Each row is a point. Each copy is the shape, with its points in the same order, turned, moved and blurred by noise. Is it also mirrored, or only turned?

Shape:
array([[ 0.06,  0.93],
       [-0.43,  0.92],
       [ 0.41,  0.42],
       [ 0.12,  0.02],
       [ 0.36, -0.33],
       [-0.33, -0.28],
       [ 0.14, -0.04]])
Copy 1:
array([[ 0.21,  0.79],
       [-0.25,  0.91],
       [ 0.48,  0.21],
       [ 0.13, -0.12],
       [ 0.30, -0.49],
       [-0.35, -0.33],
       [ 0.11, -0.12]])
Copy 1 is: only turned
Copy 2:
array([[-0.37,  0.61],
       [ 0.04,  0.92],
       [-0.38,  0.01],
       [ 0.02, -0.20],
       [ 0.05, -0.61],
       [ 0.59, -0.18],
       [ 0.07, -0.21]])
Copy 2 is: mirrored

Shape:
array([[-0.48, -0.71, -0.26,  0.18],
       [-0.24,  0.19, -0.12,  0.40],
       [ 0.24,  0.39, -0.39, -0.03],
       [ 0.16, -0.27,  0.21,  0.03],
       [-0.80, -0.50,  0.42,  0.24],
       [-0.34, -0.01, -0.19, -0.81],
       [ 0.22, -0.04,  0.73,  0.34]])
Copy 1:
array([[-0.79, -0.40, -0.05,  0.27],
       [-0.23,  0.33,  0.02,  0.37],
       [ 0.24,  0.22, -0.08, -0.22],
       [-0.09, -0.34,  0.42,  0.25],
       [-1.01, -0.14,  0.58,  0.54],
       [-0.47, -0.09,  0.43, -0.70],
       [ 0.17, -0.08,  0.79,  0.65]])
Copy 1 is: only turned
Copy 2:
array([[-0.30, -1.05, -0.12,  0.00],
       [-0.28, -0.21, -0.10,  0.46],
       [ 0.33,  0.16, -0.35,  0.16],
       [ 0.03, -0.40,  0.37,  0.01],
       [-0.85, -0.89,  0.46, -0.07],
       [-0.14, -0.21, -0.31, -0.76],
       [-0.17, -0.11,  0.97,  0.28]])
Copy 2 is: only turned
Copy 3:
array([[-0.42, -0.55, -0.56,  0.35],
       [-0.35, -0.21,  0.17, -0.24],
       [ 0.20,  0.12, -0.02, -0.51],
       [ 0.15, -0.13,  0.11,  0.32],
       [-0.78, -0.30, -0.05,  0.70],
       [-0.14,  0.67, -0.60,  0.14],
       [ 0.07, -0.16,  0.74,  0.43]])
Copy 3 is: mirrored
Copy 4:
array([[ 0.00, -0.24, -0.64,  0.92],
       [-0.45,  0.04, -0.20,  0.17],
       [-0.05,  0.16, -0.46, -0.36],
       [ 0.25, -0.15,  0.03,  0.33],
       [-0.18,  0.07,  0.09,  1.18],
       [ 0.49,  0.81, -0.53,  0.34],
       [ 0.02, -0.19,  0.56,  0.27]])
Copy 4 is: mirrored

Shape:
array([[-0.36, -0.39, -0.25,  0.60, -0.08, -0.19],
       [ 0.49,  0.25, -0.74, -0.15, -0.36,  0.59],
       [-0.21,  0.50, -0.44,  0.02,  0.09,  0.09],
       [ 0.10, -0.09, -0.06,  0.26,  0.32,  0.16],
       [ 0.87, -0.25, -0.68,  0.29,  0.20, -0.17],
       [-0.60, -0.11,  0.34, -0.53, -0.41,  0.54],
       [ 0.61, -0.35,  0.29,  0.29, -0.38,  0.13],
       [-0.28, -0.81,  0.28,  0.66,  0.60,  0.47],
       [ 0.39,  0.06, -0.15, -0.45, -0.12, -0.27],
       [ 0.39,  0.39,  0.06, -0.15,  0.69, -0.76]])
Copy 1:
array([[-0.20, -0.12, -0.18,  1.01,  0.00, -0.12],
       [ 0.59,  0.05, -0.99,  0.28, -0.51,  0.80],
       [ 0.06,  0.28, -0.52,  0.40,  0.31,  0.59],
       [ 0.31, -0.24, -0.17,  0.47,  0.29,  0.17],
       [ 0.81, -0.17, -0.87,  0.50, -0.06, -0.33],
       [-0.35,  0.03,  0.08, -0.13, -0.52,  0.83],
       [ 0.74, -0.19,  0.22,  0.45, -0.62,  0.18],
       [-0.04, -1.02,  0.39,  0.76,  0.36,  0.17],
       [ 0.35,  0.16, -0.42, -0.16, -0.20,  0.04],
       [ 0.50,  0.58, -0.32, -0.06,  0.61, -0.53]])
Copy 1 is: only turned
Copy 2:
array([[-0.36, -0.28, -0.33,  0.57,  0.08, -0.07],
       [-0.24,  0.48,  0.28, -0.54, -0.03,  0.50],
       [ 0.25,  0.12, -0.43, -0.20,  0.05,  0.13],
       [ 0.08, -0.20,  0.07,  0.17,  0.44,  0.01],
       [-0.44,  0.71,  0.26,  0.24,  0.67,  0.03],
       [ 0.04, -0.86,  0.23, -0.53, -0.46, -0.20],
       [-0.19,  0.02,  0.83,  0.44, -0.04, -0.05],
       [-0.14, -1.02,  0.18,  0.60,  0.78,  0.20],
       [-0.03,  0.39,  0.27, -0.27,  0.07, -0.52],
       [ 0.63,  0.50, -0.07,  0.16,  0.65, -0.78]])
Copy 2 is: mirrored
Copy 3:
array([[-0.46, -0.13,  0.09,  0.56, -0.09, -0.49],
       [ 0.15,  0.42, -0.81, -0.25, -0.51,  0.02],
       [-0.32,  0.61, -0.40,  0.08,  0.21,  0.03],
       [ 0.02, -0.09, -0.17,  0.31,  0.21,  0.16],
       [ 0.80,  0.01, -0.53,  0.29,  0.06, -0.51],
       [-0.77, -0.08,  0.19, -0.63, -0.30,  0.48],
       [ 0.48, -0.13,  0.27,  0.17, -0.54,  0.11],
       [-0.36, -0.96, -0.03,  0.77,  0.16,  0.26],
       [ 0.32,  0.31,  0.04, -0.51,  0.11, -0.18],
       [ 0.53,  0.51,  0.30,  0.07,  0.98, -0.03]])
Copy 3 is: only turned

Shape:
array([[-1.05,  0.02, -0.20,  0.06, -0.53,  0.11, -0.24, -0.09, -0.24],
       [-0.17,  0.17, -0.35,  0.08,  0.30, -0.62,  0.20, -0.17, -0.02],
       [ 0.19,  0.34, -0.41,  0.38, -0.17,  0.04, -0.23, -0.34, -0.24],
       [ 0.03, -0.11,  0.62,  0.67, -0.82, -0.01, -0.14,  0.19,  0.18],
       [ 0.25, -0.70, -0.37,  0.23,  1.00, -0.06, -1.02, -0.16,  0.42],
       [-0.81,  0.16,  0.50,  0.05, -0.84,  0.13, -0.22, -0.19, -0.48],
       [ 0.32,  0.05, -0.39, -0.16, -0.84, -0.13,  0.06, -0.62, -0.40],
       [-0.21,  0.20, -0.08, -0.13, -0.70, -0.22,  0.15,  0.12, -0.50],
       [ 0.01, -0.08, -0.13, -0.31,  1.36,  0.18, -0.79,  0.18,  0.03],
       [ 0.37, -0.66, -0.30, -0.15, -0.47, -0.02, -0.36, -0.07, -0.13],
       [ 0.29,  0.17, -0.04, -0.22, -0.78, -0.85, -0.25, -0.62,  0.73],
       [ 0.25,  0.26, -0.12, -0.26, -0.55,  0.03,  0.08, -0.71, -0.41],
       [ 0.13,  0.07, -0.28, -0.07, -0.60,  0.10,  0.20,  0.05,  0.65],
       [ 0.37, -0.59, -0.14,  0.02,  1.16,  0.04,  0.30, -0.34, -0.40],
       [-0.06,  0.32, -0.12,  0.05,  0.05, -0.49, -0.92,  0.14, -0.25]])
Copy 1:
array([[-0.82, -0.27,  0.35,  0.56,  0.23, -0.30,  0.15,  0.07,  0.06],
       [ 0.28,  0.01, -0.48,  0.38,  0.22, -0.43,  0.21,  0.18, -0.39],
       [-0.12,  0.25, -0.17,  0.47, -0.40,  0.12, -0.04, -0.20, -0.43],
       [ 0.18,  0.21,  0.59,  0.18, -0.57, -0.08, -0.07,  0.11,  0.75],
       [ 0.76, -1.02, -0.72,  0.75, -0.01,  0.67,  0.24, -0.54,  0.00],
       [-0.58,  0.10,  1.05,  0.40,  0.15, -0.22, -0.04,  0.08,  0.09],
       [-0.27,  0.03,  0.25, -0.24, -0.60, -0.15, -0.11, -0.02, -0.77],
       [-0.35,  0.15,  0.31,  0.09, -0.10, -0.25, -0.21,  0.56, -0.27],
       [ 0.58, -0.55, -0.65,  0.76,  0.87,  0.98,  0.08, -0.16, -0.21],
       [ 0.05, -0.70,  0.09, -0.11, -0.54,  0.33, -0.10,  0.17, -0.24],
       [ 0.34, -0.17, -0.03, -0.50, -0.32, -0.80, -0.51, -0.58, -0.10],
       [-0.17,  0.24,  0.35, -0.19, -0.24,  0.02, -0.02, -0.15, -0.80],
       [-0.22,  0.10, -0.35, -0.49, -0.26, -0.07, -0.05, -0.05,  0.31],
       [ 0.83, -0.25, -0.42,  0.36,  0.20,  0.64,  0.97,  0.32, -0.71],
       [ 0.22, -0.26, -0.09,  0.83,  0.15,  0.02, -0.69, -0.05, -0.19]])
Copy 1 is: only turned
Copy 2:
array([[-0.55, -0.33, -0.29, -0.06, -0.87, -0.43, -0.25, -0.17,  0.14],
       [-0.19,  0.01, -0.05, -0.27,  0.21, -0.43, -0.01,  0.11, -0.50],
       [ 0.23, -0.03, -0.38, -0.13, -0.29,  0.31, -0.22, -0.17, -0.49],
       [ 0.20,  0.30,  0.24,  0.54, -1.00,  0.16,  0.00,  0.35,  0.17],
       [-0.54, -0.69,  0.04,  0.50,  0.83,  0.64, -0.78,  0.53, -0.28],
       [-0.09, -0.23,  0.21,  0.01, -1.13, -0.45, -0.15, -0.45,  0.41],
       [ 0.64, -0.36, -0.30, -0.68, -0.75,  0.08, -0.15,  0.07, -0.34],
       [ 0.29,  0.08, -0.27, -0.28, -0.58, -0.55, -0.19, -0.04,  0.12],
       [-0.57, -0.30,  0.04,  0.26,  1.23,  0.17, -0.68, -0.20,  0.27],
       [ 0.40, -0.47, -0.32,  0.00, -0.32,  0.04, -0.46,  0.68,  0.15],
       [ 0.02,  0.16,  0.46, -0.98, -0.63,  0.61, -0.28,  0.84, -0.20],
       [ 0.68, -0.36, -0.14, -0.64, -0.39,  0.18, -0.07, -0.23, -0.17],
       [ 0.02,  0.15, -0.48, -0.24, -0.33,  0.46,  0.28,  0.59,  0.30],
       [ 0.28, -0.84, -0.11,  0.38,  1.07, -0.16,  0.13,  0.05, -0.32],
       [-0.17,  0.25,  0.11, -0.04,  0.05, -0.05, -0.93, -0.07, -0.26]])
Copy 2 is: mirrored

Shape:
array([[-0.70,  0.07, -0.34,  1.08, -0.21, -0.16,  0.49, -0.01,  0.28,
        -0.17, -0.21],
       [ 0.26,  0.63, -0.10,  0.01,  0.26,  0.28,  0.29,  0.37,  0.33,
        -0.23, -0.33],
       [ 0.29, -0.09, -0.04, -0.09, -0.10, -0.25,  0.43,  0.28,  0.38,
        -0.30, -0.03],
       [ 0.35,  0.24,  0.11, -0.32, -0.21,  0.39,  0.26,  0.21,  0.32,
         0.15,  0.58],
       [-0.46,  0.59,  0.23,  0.10, -0.15, -0.25,  0.35,  0.34, -0.07,
         0.25, -0.48],
       [ 0.51, -0.19,  0.65, -0.28, -0.36, -0.20,  0.48,  0.88,  0.34,
         0.03, -0.22],
       [ 0.48, -0.06, -0.18, -0.34,  0.26,  0.47,  0.20,  0.11, -1.26,
        -0.31, -0.17],
       [ 0.30,  0.34,  0.18, -0.12,  0.11, -0.17,  0.59,  0.00,  0.43,
        -0.27,  0.73],
       [-0.32,  0.11, -0.13,  0.01, -0.53,  0.05,  0.44,  0.06,  0.27,
         0.16, -0.48],
       [-1.22, -0.17, -0.37,  0.14,  0.26, -0.15,  0.02,  0.32,  0.36,
        -0.28, -0.45],
       [ 0.47,  0.09, -0.30,  0.38,  0.20,  0.31,  0.30,  1.02,  0.36,
        -0.18, -0.35],
       [ 0.33,  0.76, -0.18,  0.02, -0.29, -0.22,  0.24, -0.04,  0.31,
         0.19, -0.56],
       [ 0.28, -0.15,  1.91,  1.18, -0.76, -0.17, -0.01,  0.04, -0.08,
        -0.17, -0.55],
       [ 0.22, -0.08, -0.35, -0.03,  0.28, -0.23,  0.48,  0.13, -0.03,
         0.50,  0.11],
       [ 0.50, -0.02, -0.48, -0.26,  0.08, -0.22, -0.09,  0.52, -0.05,
        -0.20,  0.81],
       [-0.18,  0.13, -0.27, -0.34, -0.06, -0.10,  0.38,  0.74, -1.08,
        -0.27, -0.26]])
Copy 1:
array([[-1.02,  0.18, -0.49,  0.70, -0.07,  0.05,  0.58,  0.34,  0.24,
        -0.48, -0.30],
       [-0.35,  0.92, -0.01, -0.42, -0.13,  0.03,  0.14,  0.07,  0.24,
         0.14, -0.11],
       [-0.22,  0.10, -0.14, -0.48, -0.20, -0.20,  0.52, -0.08,  0.26,
        -0.22,  0.17],
       [-0.39,  0.12,  0.27, -0.45, -0.56,  0.11,  0.12, -0.18, -0.01,
         0.28,  0.63],
       [-0.35,  0.41, -0.35,  0.02, -0.33, -0.19,  0.32,  0.73, -0.05,
         0.18, -0.28],
       [ 0.12, -0.04,  0.12, -0.66, -0.78, -0.57,  0.76,  0.32,  0.41,
         0.10, -0.12],
       [-0.14,  0.40,  0.64, -0.49,  0.07, -0.27,  0.09, -0.35, -1.13,
        -0.42, -0.59],
       [-0.56,  0.23,  0.12, -0.47, -0.09, -0.10,  0.47,  0.06,  0.13,
        -0.13,  1.01],
       [-0.32,  0.08, -0.56, -0.01, -0.69,  0.03,  0.63,  0.22, -0.03,
         0.01, -0.36],
       [-1.05, -0.35, -0.76,  0.00,  0.13,  0.19,  0.03,  0.51,  0.38,
        -0.13, -0.80],
       [-0.45,  0.58,  0.24, -0.30, -0.42, -0.53,  0.16, -0.30,  0.78,
        -0.03, -0.50],
       [ 0.15,  0.89, -0.51, -0.05, -0.33, -0.05,  0.22,  0.33,  0.00,
         0.01,  0.15],
       [ 0.64, -0.09,  0.89,  0.65, -0.59,  0.39,  1.62,  1.06,  0.34,
        -0.54, -0.25],
       [-0.20,  0.15, -0.22,  0.05,  0.11, -0.55,  0.23, -0.26, -0.16,
         0.36,  0.14],
       [-0.32,  0.01,  0.25, -0.51, -0.12, -0.60, -0.43, -0.27,  0.02,
        -0.40,  0.48],
       [-0.43,  0.35,  0.22, -0.34, -0.23, -0.83, -0.06,  0.44, -0.84,
        -0.34, -0.66]])
Copy 1 is: mirrored
Copy 2:
array([[-0.79,  0.30, -0.59,  1.00, -0.24, -0.12,  0.26, -0.18, -0.03,
        -0.22, -0.38],
       [ 0.15,  0.61, -0.12,  0.17,  0.35,  0.08,  0.10,  0.45,  0.55,
        -0.03, -0.28],
       [ 0.03,  0.01, -0.05, -0.01, -0.20, -0.31,  0.38,  0.14,  0.59,
        -0.24, -0.04],
       [-0.07,  0.34,  0.21, -0.18,  0.06,  0.49,  0.27,  0.18,  0.55,
         0.28,  0.41],
       [-0.47,  0.37,  0.10,  0.14,  0.13,  0.09,  0.34,  0.23, -0.06,
        -0.06, -0.88],
       [ 0.21, -0.28,  0.63,  0.03, -0.31,  0.06,  0.67,  0.57,  0.66,
        -0.06, -0.47],
       [ 1.13,  0.33, -0.20,  0.01,  0.45,  0.34,  0.41,  0.24, -0.75,
        -0.36,  0.05],
       [-0.23,  0.50,  0.32, -0.16,  0.05, -0.19,  0.52, -0.03,  0.59,
        -0.18,  0.57],
       [-0.22,  0.14, -0.28,  0.04, -0.38,  0.36,  0.13,  0.02,  0.20,
        -0.02, -0.71],
       [-0.77, -0.38, -0.58,  0.35,  0.43, -0.03, -0.15, -0.08,  0.09,
        -0.65, -0.59],
       [ 0.44,  0.05, -0.32,  0.64,  0.39, -0.03,  0.36,  0.77,  0.78,
        -0.03, -0.33],
       [ 0.02,  0.79, -0.14, -0.16, -0.19, -0.15, -0.01,  0.24,  0.32,
         0.33, -0.70],
       [ 0.23,  0.11,  1.72,  1.43, -0.82, -0.16,  0.12, -0.22, -0.17,
        -0.13, -0.70],
       [ 0.11,  0.09, -0.31, -0.09,  0.32, -0.06,  0.78, -0.21,  0.14,
         0.32, -0.11],
       [ 0.16, -0.02, -0.16, -0.28,  0.30, -0.30,  0.37,  0.61,  0.10,
         0.20,  0.76],
       [ 0.28,  0.05, -0.28, -0.13,  0.29,  0.29,  0.65,  0.81, -0.75,
        -0.52, -0.38]])
Copy 2 is: only turned
